Each point is reached from the start by the listed moves, each made once or not at all, plus a little noise. Say if it took an odd or an even number of moves. Then give how often each move was made.

Moves:
(1): [ 16  20 -10  28  13  13]
(2): [-5 34 -3 -9 -5 23]
(3): [-11 -20  -5 -23 -15 -32]
Start: [-8  7 -4  2  0  0]
Points:
[  2  60 -18  23  10  38] -> even (1, 1, 0)
[-7  5 -7  4 -1  0] -> even (0, 0, 0)
[ -9  41 -22  -3  -9   3] -> odd (1, 1, 1)
[-15  40  -6  -4  -6  24] -> odd (0, 1, 0)

Moves:
(1): [ 12   1  -4  -7   0  -9 -11   8]
(2): [ 12 -19 -12 -11  -9   7   4  40]
(3): [-32   9 -10  10  -6  18  -1   6]
(4): [  6 -12  -7  10  32   9 -21  -3]
(5): [ -7  -4   1  10  -5   9 -12  -7]
(6): [ 0  7  5  0  0 17  2  3]
(7): [ -2 -11  11 -26  11   6   5  -1]
(8): [-26   1  15   4  -7  17   5  23]
Start: [-13   2   0  -4   8 -13  -4 -12]
Points:
[-14 -15  -2 -19  -8   1  -8  58] -> odd (1, 1, 0, 0, 0, 0, 0, 1)
[-57 -14   6 -25  -8  52 -13  60] -> odd (1, 1, 1, 0, 1, 1, 1, 1)
[-14   3  -1  -4   6 -14  -4 -10] -> even (0, 0, 0, 0, 0, 0, 0, 0)
[-51 -13  26 -17   6  18  -5   3] -> odd (0, 0, 0, 0, 1, 0, 1, 1)
[-14  -7  -2  16  33  22 -34 -18] -> odd (0, 0, 0, 1, 1, 1, 0, 0)

Moves:
(1): [13  3  6  5  6 -2  8 12 12  4 -3  4  3 -4]
(2): [ 3 -7  5 -9  2  4  0  0  4  4 14 -5  2 -6]
(3): [ 15  10  -1   5   3  -6  -4  -7  14   1   7   8  -3 -12]
(4): [ -9  -3   2  13  -3  -9  -9   2  -3 -14   3  -7  -1  -3]
(5): [ 5  1  1 -5  9  0 -4  0  2 -7 -6  3 -3 -1]
(6): [  9  10  -1   7  -1  -8 -17   3   4   3   6   2   0   0]
(7): [ 15   8 -10  -9  12   2   8 -15  10   0   4  -2  10  -3]
(8): [ 6  1  4 15 -6  3 -3 -5  6 -5  3 -1 -8 -1]
(9): [  1   4   2 -17  -4   2   2   4   3  -5  -3  -6  -2   6]
(10): [ -1   4  -3  15 -11   7 -25  -5   7   8  -7  -5 -12  -7]
(11): [ 3  6  1  2 -4  7 -1  2 -4 -2 -2 -7  5 -6]
(12): [ 1 12 -5  0 -2  3  0  2 -2  3  3 -6 -2 -6]
Start: [ 7 -7 -5  8  8  8  0  0 -6 13 -1 11 -7 -5]
Points:
[  1   6  -6   5  -2   4  -5   8  -9  -3   3 -10 -11  -9] -> odd (0, 0, 0, 1, 0, 0, 0, 0, 1, 0, 0, 1)
[ 43   2   5  21  24  14  -1  -5  21  -9  12  -3   0 -27] -> odd (1, 1, 0, 1, 1, 0, 1, 1, 0, 0, 1, 0)
[ 53  34  -2  43   4   6 -16   7  26  15  14  11 -11 -33] -> even (1, 0, 1, 0, 0, 1, 0, 1, 0, 0, 1, 1)
[ 43  28 -16  36  12   4 -51 -19  23   1   5   4  -8 -37] -> odd (0, 0, 1, 1, 1, 1, 1, 0, 0, 1, 1, 0)
[ 56  33  -8  60   3   5 -44 -13  40   9   9   4 -12 -41] -> even (1, 0, 1, 1, 0, 1, 1, 1, 0, 1, 1, 0)
[ 47   8   0 -25  30  23  13   2  21   6   2  -3   8 -19] -> even (1, 1, 0, 0, 1, 0, 1, 0, 1, 0, 1, 0)
[ 60  28  -9  -8  23  20 -15  -9  44  20   8   2 -13 -38] -> even (1, 1, 1, 0, 1, 0, 1, 0, 1, 1, 0, 1)
[ 20   3  -7  11   9   8   0 -14   9 -12   5  -7  -8  -6] -> even (0, 0, 0, 1, 0, 0, 1, 1, 1, 0, 0, 0)
